Each row is a point. The points of each table are mixes of a few directions, plus a little noise. How many directions does each table use, and how many do they share? Where both have some left over, give the other angles between the two spaces (their principal angles), to ten degrees, smallest first.

First (5 x 2)
[[  0   2]
 [-17  91]
 [ 13 -70]
 [  1  -8]
 [  3 -16]]
Second (7 x 2)
[[ 16 -85]
 [ -4  21]
 [  2 -13]
 [-13  68]
 [ -4  24]
 [ 11 -61]
 [ -8  46]]
Directions: first 1, second 1, shared 1

First (6 x 3)
[[-17   4   4]
 [  9  -2  -2]
 [ -4   1   1]
 [ 95 -24 -22]
 [-23   6   5]
 [-60  15  14]]
Second (5 x 3)
[[ -6   1   2]
 [ 19  -4  -4]
 [-22   6   6]
 [ 76 -19 -18]
 [-68  16  15]]
Directions: first 1, second 1, shared 1

First (8 x 6)
[[-62 -23 -15 -36  37 -19]
 [-44 -38 -12 -50  27 -27]
 [-57 -21 -13 -33  35 -18]
 [ 68  16  16  29 -41  15]
 [ 21 -15   4 -13 -12  -7]
 [-10  14  -1  15   6   8]
 [ 89  67  23  90 -54  49]
 [ -5  -1  -1  -2   3  -1]]
Second (7 x 6)
[[ -3 -24  -2 -28   2 -15]
 [  3 -14   0 -16  -1  -9]
 [-52 -77 -16 -95  33 -51]
 [ 64  35  16  49 -39  27]
 [-19  45  -2  50  10  27]
 [ -9 -22  -3 -26   5 -14]
 [ 15  57   6  67 -11  37]]
Directions: first 2, second 2, shared 2

First (8 x 8)
[[-55  95 -30  26 -11 -41  73  -1]
 [  4  -7   2  -2   1   3  -6   0]
 [  7 -11   4  -3   1   5  -9   0]
 [ 10 -18   5  -5   2   8 -13   0]
 [ 16 -28   9  -8   3  12 -21   0]
 [ 24 -42  13 -11   5  18 -32   0]
 [  7 -11   4  -3   1   5  -9   0]
 [-13  22  -7   6  -3 -10  17   0]]
Second (8 x 8)
[[ -5 -19   4 -25   8 -16  -9   3]
 [-17  39 -12  18  -5  -8  28  -3]
 [ 37  12   2  53 -17  56  -5  -5]
 [ 27 -27  15 -10 -20   9 -13  34]
 [-17 -15  -3 -20  32 -12 -15 -34]
 [-35  54 -20  20   7 -17  36 -22]
 [ 10 -25   8 -17   0  -1 -15   9]
 [  4 -17   7 -20  -5 -11  -7  17]]
Directions: first 1, second 3, shared 1

First (10 x 9)
[[-21  -9  22  16 -18  11   6  -9  13]
 [ -9  -7  -5   2   1  -5  -5 -20  20]
 [-34  -3   1   9 -18  -3  -5 -44  38]
 [ 34   0 -46 -26  39 -27 -18  -9   3]
 [-17  29 -15 -12 -16  -5  -6 -18  -1]
 [-25   2   7   8 -19   2   0 -24  20]
 [ -3  25  18   0 -22  17  12  32 -38]
 [-24  -2  25  16 -24  14   8  -3   5]
 [ 73 -87  32  25  67   9  14  70 -12]
 [ 27  50 -38 -39   9 -12  -8  25 -49]]
Second (7 x 9)
[[ -5 -17   4   9   3  -1  -1 -14  20]
 [  0   2   0   0   0   0   0   1  -2]
 [  5  15  -3  -8  -3   2   1  13 -19]
 [ -2  -5   1   2   1   0   0  -4   5]
 [-22 -69  15  35  13  -6  -6 -58  83]
 [ -2  -5   1   2   1  -1   0  -4   5]
 [ 26  78 -17 -39 -14   8   7  65 -95]]
Directions: first 3, second 1, shared 1

First (10 x 11)
[[-10  17  23   8  19 -22 -18 -48  29  47   6]
 [-16 -23 -50 -42 -17   2  24  59  -1 -35  -8]
 [  6   6  31   5  14   1  26  28  -3 -60 -29]
 [ -1  -3 -30 -25 -50  21  -1  30 -33  25 -13]
 [ -5 -29  -1 -29 -14 -18 -24   9  11  17  14]
 [ 19 -14  33   8 -13   0 -38 -21 -11  28  16]
 [ 28  -3  39  34 -10  14 -37 -37 -24  29  19]
 [-13  -6 -41  29  65 -16  14 -38  43 -21  50]
 [-39  44  -4 -56 -23 -22  30  24  22  43 -65]
 [ 29  10   0  65  32  40  25  -5 -33 -74  12]]
Second (9 x 11)
[[  2  21 -66  12  32   2   5 -45 -47  54  12]
 [  1 -13  54   1 -34  -3  13  24  54 -34   7]
 [-51  23 -31  -6  24  39 -78   5  26  34 -14]
 [-55   4 -14 -42  46  44 -95  44 -10  21 -40]
 [ 21  -7  11   5  -5 -13  54 -14  -7  12  27]
 [  3 -11  27 -11  -1   1  27  11   8   6  16]
 [ 38   1 -16  28 -19 -32  44 -34 -22 -17   9]
 [ 30  -6   6  14 -18 -24  39 -14 -11 -20   8]
 [ 12 -12  28  -1 -24 -14 -10  23   9 -55 -24]]
Directions: first 5, second 4, shared 1; angles 60, 70, 90

First (9 x 14)
[[  0   0   0   0   0   0   0   0   0   0   0   1  -1   1]
 [ -3   4   3   4   7   4  -1  -4  -6   4  -2 -10  19 -10]
 [ -2   2   2   3   5   2  -1  -2  -4   3  -1  -6  11  -6]
 [ 16 -20 -14 -20 -37 -19   5  18  30 -22  12  49 -95  51]
 [ -8  11   8  11  20  10  -2 -10 -16  11  -6 -26  50 -27]
 [ -5   6   4   6  11   5  -1  -5  -9   6  -3 -14  27 -15]
 [ -9  11   8  11  21  11  -3 -10 -16  12  -6 -27  53 -28]
 [ -2   2   1   2   4   2  -1  -2  -3   2  -1  -5   9  -5]
 [ 12 -16 -11 -16 -29 -15   4  14  23 -17   9  38 -73  39]]
Second (11 x 14)
[[  4  -5   4  -4  21  19   7   9   6  -1   7  12   4  -8]
 [ -1   3 -17   6  -8 -18  -7  11  -3   3  11   4 -16   1]
 [-18 -11 -24  11   5 -10 -17  12 -10  13  -1 -32  -9  12]
 [-21  -2 -41  20 -18 -40 -28  18 -18  14   7 -33 -29  18]
 [ -3   6  35  -7  21  42  13   2   0 -22  -4  19  11   0]
 [-16  19  -4  13 -13 -12 -12  26 -20 -20  16  14 -34  14]
 [ -9  -6   7   0   2   9  -2 -11  -4   3 -16 -24  12   8]
 [ 59 -11  16 -32  -7  -3  37 -57  46  22 -14  29  52 -44]
 [-27  17  -2  16 -25 -18 -19  12 -27 -16  -1 -15 -28  27]
 [ 25  -6   7 -14  11  10  18 -13  22   7   2  23  20 -23]
 [  5  -4  19  -8  12  22  11 -11   7  -3  -9   3  18  -5]]
Directions: first 1, second 4, shared 0; angles 50

First (8 x 18)
[[  5  39  49   4  -2 -16 -34  12  -7  29  12 -16   9   4 -40  -2  -6   4]
 [ 11 -48 -40 -42 -32  -4  54  10  16 -43 -12  -8 -27  11  39 -27  18 -19]
 [-30  19 -16  70  68  36 -35 -38 -19  26   5  44  35 -31  12  52 -23  30]
 [  7   1 -25  11 -43   9  -9 -15 -10 -19 -48  11  12  21 -73   7  -2 -13]
 [  4  32  29  13 -10  -6 -32   1  -9  19  -7  -6  13   8 -55   5  -7   1]
 [-12   3  31  -6  63  -9   7  15  12  27  63  -9 -13 -29  95  -3  -1  21]
 [  7  -2 -18   4 -36   5  -4  -9  -7 -16 -35   6   8  17 -54   3   0 -12]
 [  9 -41  -9 -55  -9 -18  54  26  24 -24  24 -23 -38   1  78 -36  20 -12]]
Second (8 x 18)
[[ -1  -2  -6   2  -2   3   1  -3  -1  -4  -6   4   2   0  -3   2   0  -2]
 [  4 -29 -41 -10 -32  10  24  -9   2 -33 -33  10  -5  14 -12  -4   8 -15]
 [ 12 -44 -53 -29 -53   3  42  -4   9 -50 -40   3 -16  22  -9 -16  14 -24]
 [  1 -18 -38   8 -17  16   9 -17  -4 -23 -32  18   5   7 -19   8  -1  -7]
 [-17  37  22  50  48  14 -43 -17 -16  36  14  19  27 -20 -13  34 -20  24]
 [ 16  -8  33 -54 -18 -33  25  37  19  -2  31 -39 -31   8  37 -41  16 -12]
 [ 13  14  69 -49   8 -42   6  48  18  24  58 -50 -29  -4  49 -39  12   0]
 [-28  48  16  81  69  30 -64 -34 -27  49   7  38  47 -27 -30  57 -29  34]]
Directions: first 3, second 2, shared 2

First (8 x 20)
[[ 11 -43  -7   5 -30  -3 -26  -9  22  14  -6  48  26 -43  31  -3 -26   3
    1  31]
 [ 27  95  16 -15  48   3  23 -40 -24  -2  21 -53 -39  47 -52 -24  43 -53
  -42  -4]
 [ -2  24  10  -4  33 -36  -4 -10  -5 -42 -22 -24  -6  20 -31  -6  19   3
  -12  -7]
 [-19 -44  -8   6 -19  -6  -8  25  10 -11 -13  18  18 -21  17   8 -17  29
   24  -9]
 [-15 -25  -1   9  -8  10  -1  17  -3  18  -6   3   3  16  33  50 -14  26
   18  12]
 [-17 -33  -5   4 -10  -9  -4  23   5 -16 -13   8  13 -11   8   6 -11  26
   18 -13]
 [ 28  33 -11  -9 -30  63  28 -10  -3  62  61   9 -15 -26  -6 -56   6 -61
  -15 -10]
 [-13  -8   4   4  15 -21  -7   6  -2 -22 -23 -10   2  18   0  26   1  24
    6   1]]
Second (10 x 20)
[[-42  -9  41  56  -9 -27 -38 -17  41  23 -24  -2 -19  19  34  -5 -30   7
  -19   9]
 [ 62 -22 -16 -51  23 -16  -7  -7   3   1 -15  10 -40   6 -48   8  31   0
  -15  17]
 [ 14  13 -50  24   0  29  35  21  15 -36  25  -1  14  15 -41  -5 -10 -35
   25 -26]
 [-42   9  68  19 -14 -14 -14 -16 -14  13 -15   7   8  -9  54   7 -23   3
   -7  13]
 [ 10   6 -44  40  -4  12  19  -1  37 -31  17  11   9  19 -32   0  -2 -20
   26 -23]
 [ -9 -12 -39 -19  -7  -3   2   1   3   1  14  -4  13 -13  -5 -12  49  54
   28 -38]
 [ 29  -2  -1 -62   2  -5  10 -19 -38  -3   5  20  15 -29   3  16  50  29
   16   2]
 [  1 -11  55 -63  11 -11  -1  20 -53  17 -23 -15 -29 -19   3  -4   9  10
  -24   6]
 [  0  18  18  16   7  16 -18   5 -14  26  -4 -14   8   4  31   8 -63 -43
  -47  63]
 [-23  10 -31  38 -11  18  10  12  19 -11  19 -10  22   7   1 -11 -13  -4
   17 -22]]
Directions: first 4, second 6, shared 1; angles 60, 60, 80
